Every row gives one point. Examples show where two turns around zero, p and q, send a point. Where does a point land after both, in the order given? Backwards means that the second turn is done in reverse. Each puzzle has new turns, and all numbers are rounded.

Turn p:
[-12,  -9] -> [  3, -15]
[46, -6] -> [26, 38]
[-33,  15] -> [-28, -23]
Turn q:
[28, 20] -> [ -9, -33]
[-30,   8] -> [28, 13]
[-12, -16] -> [-1, 20]
[ 10, -47] -> [-37,  30]
[ 4, 35] -> [ 19, -30]
Where do these land?
p, then q: [-10, -15] -> [-17,   7]
q, then p: [44, 16] -> [ 25, -40]
q, then p: [-34,   0] -> [-7, 33]

Turn p:
[ 7, 20] -> [-20,  -6]
[15, 15] -> [-21,   3]
[ 8, -8] -> [ 2, 11]
[-14,  33] -> [-18, -31]
[-16, -60] -> [58, 23]
Turn q:
[23,  8] -> [-19,  15]
[-35, -43] -> [55, -5]
[23, 17] -> [-27,  10]
[-11,  18] -> [ -9, -19]
Where do these land?
q, then p: [-16,  11] -> [16, 11]
q, then p: [-18,  39] -> [43,  4]
q, then p: [ 26, -29] -> [-36, -15]
p, then q: [-23,   7] -> [14, 19]
p, then q: [ 31, -29] -> [-38, -19]

Turn p:
[  6, -31,  15] -> [-21,  22,  18]
[-15,  39,  39] -> [ -7,   6, -56]
[ 14,  15, -43] -> [ 39, -23,  16]
[-37,   0,  -4] -> [-23, -29,  -7]
[ 28, -14,  26] -> [-2, 40,  4]
[  4, -10, -32] -> [ 13, -16,  27]
Turn q:
[-15,   6,   6] -> [16,  5,  2]
[ 65,  41, -14] -> [-26, -62, -39]
[-10, -17,  25] -> [ 6,  5, 31]
[ 2, -8, 28] -> [ 4, -9, 27]
[-10, -21, -12] -> [-10,  24,   3]
[-32,  -1, -32] -> [ 10,  37, -23]
Where do these land?
q, then p: [-41,  16,  41] -> [24, 55, -3]
q, then p: [ 1, 23, 23] -> [-1, 25, 21]
p, then q: [ 13,   3, -41] -> [-24, -22,  29]
q, then p backwards: [ 31, -34, -20] -> [-29, -30,  27]
q, then p: [-16,  12,  20] -> [10, 26,  4]
q, then p: [ 12, -19, -24] -> [ -8, -30, -12]

Turn p:
[-43,  43,  30] -> [ 12, -51, -43]
[ -4, -17, -13] -> [14, 11, 13]
[ 30, -28,  -2] -> [-18,  19,  32]
[ 17,   3, -16] -> [-8, 22, -3]
Turn q:
[-10,  17, -14] -> [-5, 17, 17]
[17, 24, 15] -> [-31, -10,   2]
[ 13, -27, -39] -> [ 39, -16,  25]
[-36, -57,   9] -> [ 52,  13, -42]
[10, 42, 17] -> [-46,   3,   6]
[ 7,  2, 11] -> [-9, -7, -7]
Where do these land?
q, then p backwards: [22, -3, 23] -> [-3, 20, 25]
q, then p: [ -1, -49,  -6] -> [-26,  38,  18]
p, then q: [-16,  29, -41] -> [ -7, -11,  51]
p, then q: [-4, 23, 24] -> [33,  7,  1]

Turn p:
[ 25, -46,  -2,  13] -> [ 17,  39, -33,   0]
[ 30,  14, -46, -18] -> [-28,  -5, -18, -49]
[-12,  -7,  32, -29] -> [ 13, -28, -14,  30]
[ 13,  26,  -7, -27] -> [ -8, -32,  -5, -22]
[-13,  10,  30,  19] -> [23, -2, 26, 18]
[ -7,  23,   4, -13] -> [ -5, -25,  11,  -2]
[-36, -20, -10,  54] -> [-10,  53,  33,  27]
Turn q:
[ 13,  47, -13,  -2] -> [ -9,  28, -27,  31]
[ 27,   1,  -2, -43] -> [-17,  40,  26,  -1]
[-37, -24,   5,  35] -> [ 13, -53,  -7, -11]
[  2, -35,  26,  21] -> [ 33, -18,  12, -28]
[-35,  -1,  14,  14] -> [ 10, -36,   2,  14]
[ 29,  11, -30, -25] -> [-31,  39,  -5,  -5]
Where do these land?
q, then p: [ 47, -22, -34,  32] -> [-48, -41, -22, -21]
q, then p: [-21,  22, -12,  23] -> [-20,  35,  -3,  -4]
q, then p: [ -7, -11,  56, -24] -> [62, -3, -1, -3]
p, then q: [-13,  15, -20, -17] -> [ -6, -28,  16,   1]
q, then p: [  6,  27, -20,  -3] -> [-22,   8,  25,  -5]
p, then q: [-11, -32,  30, -11] -> [  5,   1, -41, -22]

Turn p:
[-10, -17,   7,   7, -49, -21] -> [-29, -26,   5, -34,  18,  16]
[-25,   9, -41,  37,  24,  43] -> [ 10,  54,  -4,  -6, -50,  25]
[ 23,  26,  29,  39, -30,   2] -> [  7,   9, -43, -29,  39,  11]
[-26,   9,  24, -14,  28,  -4] -> [-14,  -6, -19,  21, -20, -30]
[  5,  22, -24, -24,  22,  20] -> [ 38,   7,  11,   9, -26, -14]
[ 10, -11, -31, -11,   7, -30] -> [ -3,   7,  44,  -1,   9, -13]
[ 24, -38,  36, -34,  -2, -11] -> [ -9, -45,   7,  39,  31,   4]
Turn q:
[39, 24,  8, -4, -1, 28] -> [ -2,  31, -30,  30,   4,  13]
[ 32, -14,  29,  -1,  24,  -9] -> [  8, -11,   1,  28,  37,  19]
[ 30, -29, -12, -21,   3,  -1] -> [-28, -10,  15,  34,   3,   8]
[ 22,   6,  15,  49, -17,  -7] -> [ 30,  30,   8,  12,  25, -28]
[-23,  18, -18, -12, -27, -24] -> [ -3, -18, -12, -16, -26, -35]
[-78,   4,  20,   3,  -1,  39] -> [ 37,   4,   8, -60, -43,  35]
[-22,  -9, -43, -15,  19, -26] -> [-43, -27,  10, -29,  -1, -13]
Where do these land?
p, then q: [ -3,  -9, -15, -19, -16,  20] -> [ 10,   8,  13,  27, -13,  12]
q, then p: [  9, -26,   9,  13,  -4, -41] -> [-29,   9,  -2,  32,  27,  -6]
p, then q: [-20,  35,  -3,   6, -29,  12] -> [-30, -18,  -8,  22, -29,  -5]
q, then p: [-37,  -2,   4,  -3,  17,  37] -> [ 36, -34, -11,  -1, -17,  13]
q, then p: [-12,  14,  -5,  22,  -9,  74] -> [ 57, -14, -32, -41, -10, -12]
p, then q: [ 24,   0, -19,   1,  20, -50] -> [ 25, -27, -25, -15,  40,   5]
q, then p: [ 39, -12,  28, -20,  21, -52] -> [-35,  46,  17,  43,   3,  22]

Turn p:
[-17,  15,  40, -24, -12,   6] -> [ 45,  12,   6,   3, -24,  10]
[ 21,  26,  -1,  30,  18, -23] -> [-11,  26,  20,   7,  38, -12]
[-6, 15, -4, 26, 20, 16] -> [-12,  24,   2, -19,   2, -23]
[-39,   4,  -2,   9,  31,  30] -> [  4,  11,  -9, -49, -16, -25]
[ 27, -35,  -4, -16,  34, -60] -> [ 13, -42, -13,  13,  69,   4]
[ 13, -49,  -3,  -4, -28, -14] -> [-12, -24, -35,  23,   4,  33]
[-31,  24,  40, -26, -29,  11] -> [ 46,  18,  14,  -2, -41,  22]
[ 23, -29, -19,  -9,   4,  22] -> [-20, -27, -23,  14,  -9, -19]
[  8,  28, -46,  15, -37,  13] -> [-52,   5,  36,   8, -24,   9]
Turn q:
[-15, -10, -15,  10, -23,  23] -> [-30, -17,  -7,  14,  -8,  14]
[ -6,   9,  -5, -16,  38,  10] -> [ 16,   1, -32, -24,  -3,  -9]
[ -9,   2,  -6,   5, -15, -14] -> [-3,  0, 15,  1, -5, 17]
[ 89,  -4,   1,  23, -14, -12] -> [-28,  59,  32,  17,  43, -37]
[-35,  10,  69, -10,  -1,   3] -> [ 59, -33,   1,  37, -16,  -7]
[-36, -56,  -1,  -3, -27,  -9] -> [-20, -61,  32,  -6,  -3,   9]
[ 15,  24, -36, -18,  -1,   3] -> [-19,  33, -11, -19, -22,   1]
[-4, 24, -7, 10, 42, -5] -> [ 24,  18, -29, -20,  14,  13]
Where do these land?
q, then p: [ 11,  24, -23, -34,  33,  32] -> [-22, -34,  48,  -1,  -3,  23]
p, then q backwards: [-20,  -6,   1,  -8,  57, -13] -> [  7, -29,   9,  -9,  52, -15]
q, then p backwards: [ -3,  -6,  -1,   3, -46, -19] -> [  9,  31, -21,  -9, -31,  -6]
q, then p: [-34,  -1, -21,  -6,  44, -20] -> [  4, -50,  -1,  20, -24, -23]
p, then q: [ 29,   0, -36,   5,  29,  39] -> [ 20, -22,  41, -25,  -1,  36]
q, then p: [-15, -22,  28,   5, -36,   4] -> [ -3,  24, -44,   1,  10,  15]
p, then q: [  3,  18,  28,  30, -47,  -5] -> [  1,  24, -35,  44, -10,  21]
q, then p: [ 29,  -7,  23,   4, -35, -18] -> [24, 44, -6,  2, 20,  7]
